Each wall is flat, endless, passes through zero and stands at right angles to its row. A trip goes straight from one point to another. Which walls does it cross, in order?
In the rows, 128 means zero.

Walls:
(1): [217  84 140]
(2): [129 154 100]
(3): [139 160 110]
(4): [151 117 110]
(5): [131 129 177]
Trips:
[108 129 158] to [162  94 118] => 1, 4, 5
[135 181 152] to [217 131 155] => 1, 4, 2
[125 157 101] to [ 46 174  81] => 4
[122 153  96] to [190 194  84] => 1
[ 96 127 155] to [113 122 170] => none
[ 93 108  32] to [112 153 100] => 4

Walls:
(1): [163 143  71 126 112 113 138 118 117  85 133 109]
(2): [152 141  98 134 146 156 118  68 156  53 116  96]
(3): [ 40 127  78 143 136 114  78 108 164 135 139 103]
(4): [109 131 111  88 195 142 142  97 152 190 113 101]
(5): [103 166 170 138 141 115  72  92 194  64 133 155]
(6): [130 167 182 139 151 114  75 113 143 106 127 124]
Trips:
[124 118 168 136  76  87 178 135 127 106 115 110] to [ 89 180 151  90  31 126 107 106  90 123 153  86] => 6, 5, 3
[152 160 153 125 201 135  79 102  96 189 150 178] to [ 85 136 172 105 149  79 104 152 153 100 127  35] => 3, 2
[160 127 100 149 192 119 101  13 100 144  65 153] to [170 122 112 130 178 163 161 141  86 118 166 125] => 3, 5, 6
[ 26  96 115 133 128 140 140 133 168  47  88 155] to [156 105  84  89 150 122 167  88 186 165 114 162] => 4, 1, 5, 3
[151 172 139 146   7  69 163 160 120  98  90 102] to [158  69 212  87 162 102  65 183 193 166 132  69] => 6, 5, 1, 4

Walls:
(1): [147  95 115 155 138  90 111 143 121 104 159 139 128 150 114 115 178 185
 134 114 112 109 114 139 165 158  99 105 137 163 160 158  53 141 135 113
 126 106  78 149 131 184 169 144 130 167  43  93]
(2): [ 87 124 142 154 122 119 156 173 141  96  85 148 112 124 145 115 134 102
 108 121  88 156 189 134 129 191 153 169 119 124 151  81  57 119 127 143
 140 154 131 101  94 142 176  59 157 140 119 171]
(3): [ 68 116  83 158 173 191 210 149  68 115 144 161 139 165 113 123 125 106
 153 134  88 102 132 107 143 169  63 101 148 152 111 143 156 136 148 154
  99 117 150 103 132 153  58 138  80  97 165  69]
(4): [116  80 140 100  74 187 145 160 148  98 157  74 121 151 122 118 119 180
 120 147 154  83  79 196 170 187  81 180  71 156 167 120 121 148 141 163
  79 123 201 138 125 211  39  84 130  98 132 171]
(5): [143 126 130 155 129 127 130 120  84  87 204 139  43 180 128 150 137 116
  80 110 101 162 162 119 107  79  99  99 163 121  94 134 141 131  91 176
 160  47  97 140 100 161 133 122 134 192 142  69]
(6): [ 93 115 130 120 120 130 158 168 152 155  89 152 120 145  65  67 142  99
 168 120 114 136 134 158 114 111 117 164 168 104 112 136 141  59 124 109
 124 109 128 131 117 194 123 113 186 119 168 149]
(7): [131 163 160  93 158 106 155 168  95  96 137 136 154 135 117 153 152 191
 153  99 111  91 175 157 113 132 121 152 123 113 121 112 142 199 168 122
 109 143 106 139 159 146 126 169 167 167 188 173]
Trips:
[152  81 125 185 170 207 132 190 215 134  67 129 165 108  92 160 154  96
 221 141 120 108 112 134 152 179 160 170 105 178 118 142  92 213 164 117
 140 107 190  89 195 149 114 120 127  97 105 102] to [152 102 145 136 118 125 110 163 142 165 178 141 112  71 150 112 211 120
 111 140 155 108 103 132 123  69 153 125 138 141 129 122  92  71 136 113
 139 140 148 152  73 174 161 160 106  85 127 130] => 7, 3, 2, 4
[108 131 112  99  67  85 135 128 188 142 118 143 119 221 126 146  81 143
 132 197 132 112 106 139 156 140 133  84 171 185 125 147 134 147 189 140
 121  88 139  90 131 163 127  70 154 112 129 213] to [ 92 164 182  95 137 135  61  87 174 117 167 214 140 127  99  93 116 127
 104 116 123 148  72 228 100 114 123 165 144 183 104 141 137 148 163 188
 141 171 152  91 166 142  93 111  82 146 117 159] => 1, 7, 2
